Every row gives one point. Two turns around zero, p and q, are shown by what they do to some points. Write where each new point lands after one turn and then the other. Backwards means that the second turn is done in reverse. Each puzzle has new turns, and all numbers are rounded.

Turn p:
[ 29 -14 -24] -> [-11 -29 -25]
[-28 -32  15] -> [-28  35  -1]
[-14  24   0] -> [25  9  8]
[15 26 12] -> [ 16 -17  22]
[-25 -23   9] -> [-18  30  -2]
[ 23  19 -11] -> [ 16 -28  -1]
Turn q:
[-26 -16   4] -> [ -3  16 -26]
[17 36 -7] -> [ 23 -25  22]
[32 -4  3] -> [-14  -2  29]
[16  6 16] -> [ 5  8 21]
[-39 -22 -16] -> [-10   3 -46]
Where do these land?
q, then p: [-36 -20  14] -> [ 37 -11 -20]
p, then q: [16 18 23] -> [-5 31 10]
q, then p: [ -7  -1 -25] -> [-11   8 -22]
p, then q: [ 12 -20  21] -> [ 11  19 -23]
q, then p backwards: [ 15  23 -33] -> [41 14  0]

Turn p:
[-9 25 -5  7  1 -6] -> [-17  -1 -16 -15   1  -5]
[14  6 31 -1 15 -7] -> [-5 37  6  0  3  4]
[-12 -16  26 -10   9  -6] -> [-2 13 28  0 18  5]
[ 14  15 -13  -7 -31   6] -> [  0 -11 -31  23   2  -3]
[23 -2 -7 -1 -2 11] -> [ 15   4 -11  12 -13   6]
[-12   2 -11 -10  20 -12] -> [-17  -8  11 -12  -8  14]
[ 22 -15   5  40   4  12] -> [ 32  17   1  -6 -21 -26]
[-48   0 -11 -14  20   7] -> [-11 -28  17 -34  18  20]
[  8 -15 -14  -4 -36  -5] -> [  5 -21  -4  33   0 -15]
Turn q:
[ -4   4  -5 -14  14 -15] -> [ -6  -2  -5 -20 -14   2]
[-26  24  -4 -25 -13  17] -> [-24  26 -21   3  -3 -25]
[ -1 -23 -21  26  -6   9] -> [ 23  -9  16  27 -13  -6]
[ 10   6 -20  16  -5  22] -> [ 19  17  17  12   3 -14]
[-11  18  22  -7  -2 -23] -> [-27   5 -12  -9   1  23]
[ 27 -26  24  16  24   5] -> [ 12 -36  24  -9  25   8]
[  5  -3   3 -11 -13 -16] -> [  4  -1 -20  -3  -1  13]
Where do these land?
q, then p: [ -4  22 -29 -11 -22  15] -> [-30   2 -32  -1 -12 -11]
q, then p: [ 18  -6  12  14 -23  17] -> [  9  20   1 -20 -25  -1]
p, then q: [-14   0   9  25  11 -13] -> [-17  -1 -22 -15  -4  12]
p, then q backwards: [-13 -14  16 -29  24  -3] -> [ 12  19  17  32  11 -11]
p, then q: [-21 -12 -19 -16   9 -25] -> [-21 -28 -10  23   7  -7]
p, then q: [14 -7  4  4 20 13] -> [ 7 17 -7 -4 21 -2]
p, then q: [ 20  16   5  14 -19  -4] -> [  9  19   6   1 -24  15]
